Each row is a point. The window is the flat piece filled in between its corners: a triangle in 3 columns, a solid with four corners in 4, and so on. A path goes straight from each point to the next, and from the last back to the first. After which points does the path pass through the window?

Window, 3 rows:
[[-4.1 -1.6 -4.7]
 [ 0.2  4.5 -0.8]
 [ 1.4  0.2 -0.8]]
Path:
(1): [ 0.3  1.2 -3.6]
(2): [-2.9 -1.8 -7.2]
(3): [-4.1 -1.2 -3.4]
(4): [-4.2  0.2 -2.2]
(5): [-1.4  0.5 -4.0]
(6): [-2.2  0.8 -6.6]
(7): [-4.5 -0.8 -2.8]
(8): [-3.4  0.7 -1.8]
Through the window after points: 2, 4, 8

Window:
[[ 1.5  5.7  6.4 -4.4]
 [ 0.1 -5.8 -0.4  3.0]
 [ 3.9  4.7  2.2 -4.5]
 [-3.4 -0.8 -2.4  1.3]]
Path:
(1): [-0.9 -3.1 -1.7 -0.3]
(2): [-2.1  1.0 -0.6 -2.6]
(3): [-1.6  4.3 -0.7  2.9]
(4): [2.0 4.6 0.3 1.6]
(5): [-4.0 -2.3  0.5 -4.0]
(6): [ 1.8  2.1  3.2 -4.5]
(7): [ 5.3  3.5  4.8 -0.5]
(8): [0.8 3.2 1.6 0.8]
(9): [ 0.7  0.5 -1.3 -5.5]
(10): [-0.8 -4.1 -0.5 -4.9]
(11): [-1.1  1.0  0.5  3.8]
(12): [-0.4 -0.1 -0.8  7.0]
Through the window after points: 4, 8, 10

Window:
[[  0.0   2.4  -0.2  -6.3   6.6  -6.5 -10.9  -3.6]
 [ -6.3   2.1   0.5   4.5  -2.5   5.0   4.4  -2.2]
 [ -2.7   1.0   2.9   1.1  -5.6  -1.1   0.0  -1.0]
 [  3.7  -3.9   1.7   1.1   6.0   2.5   5.0   2.9]
 [ -2.0   3.9   2.0   1.8   3.0   3.0  -0.7   3.3]
 [ -1.2  -1.0  -1.4   3.3  -3.7  -1.1  -4.7  -1.8]
 [ -3.8   1.6  -1.5  -1.4  -0.8   4.2   1.3   2.3]
 [ -0.7   6.2  -0.8   0.2  -1.7   3.5   0.1  -1.9]]
Path:
(1): [-3.0  0.8 -1.7  2.2  2.3  1.0  2.1  2.2]
(2): [ 0.5 -2.5  5.1 -0.7  1.4  3.2  0.0 -1.5]
(3): [-0.5 -0.9  2.1  0.9  1.3  3.1 -1.0  0.6]
(4): [ 0.4  3.5 -1.4  2.2  1.2 -4.2  4.8  2.4]
(5): [-0.5  1.7 -1.8 -0.2  0.0 -5.1  0.3  0.1]
(6): [-0.1 -2.6  1.3  2.1 -0.4  6.3 -3.3 -2.5]
(7): [-1.2 -1.6  1.5  1.2 -1.2  5.2  1.0  0.9]
(8): [-1.5  3.5 -2.6 -1.7  5.7 -2.1  3.9  2.5]
(9): [-3.9  5.0 -1.7 -0.2 -0.1 -0.7  3.5  2.1]
(10): [ 1.9  1.4  1.9  2.1 -2.0  7.2 -6.2 -4.4]
(11): [ 1.3 -0.3  5.1  2.2  0.7  5.1 -1.2  0.4]
(12): [-1.9 -2.0 -5.4  1.5  0.1 -1.9  6.8  2.2]
Through the window after points: 3, 7, 9
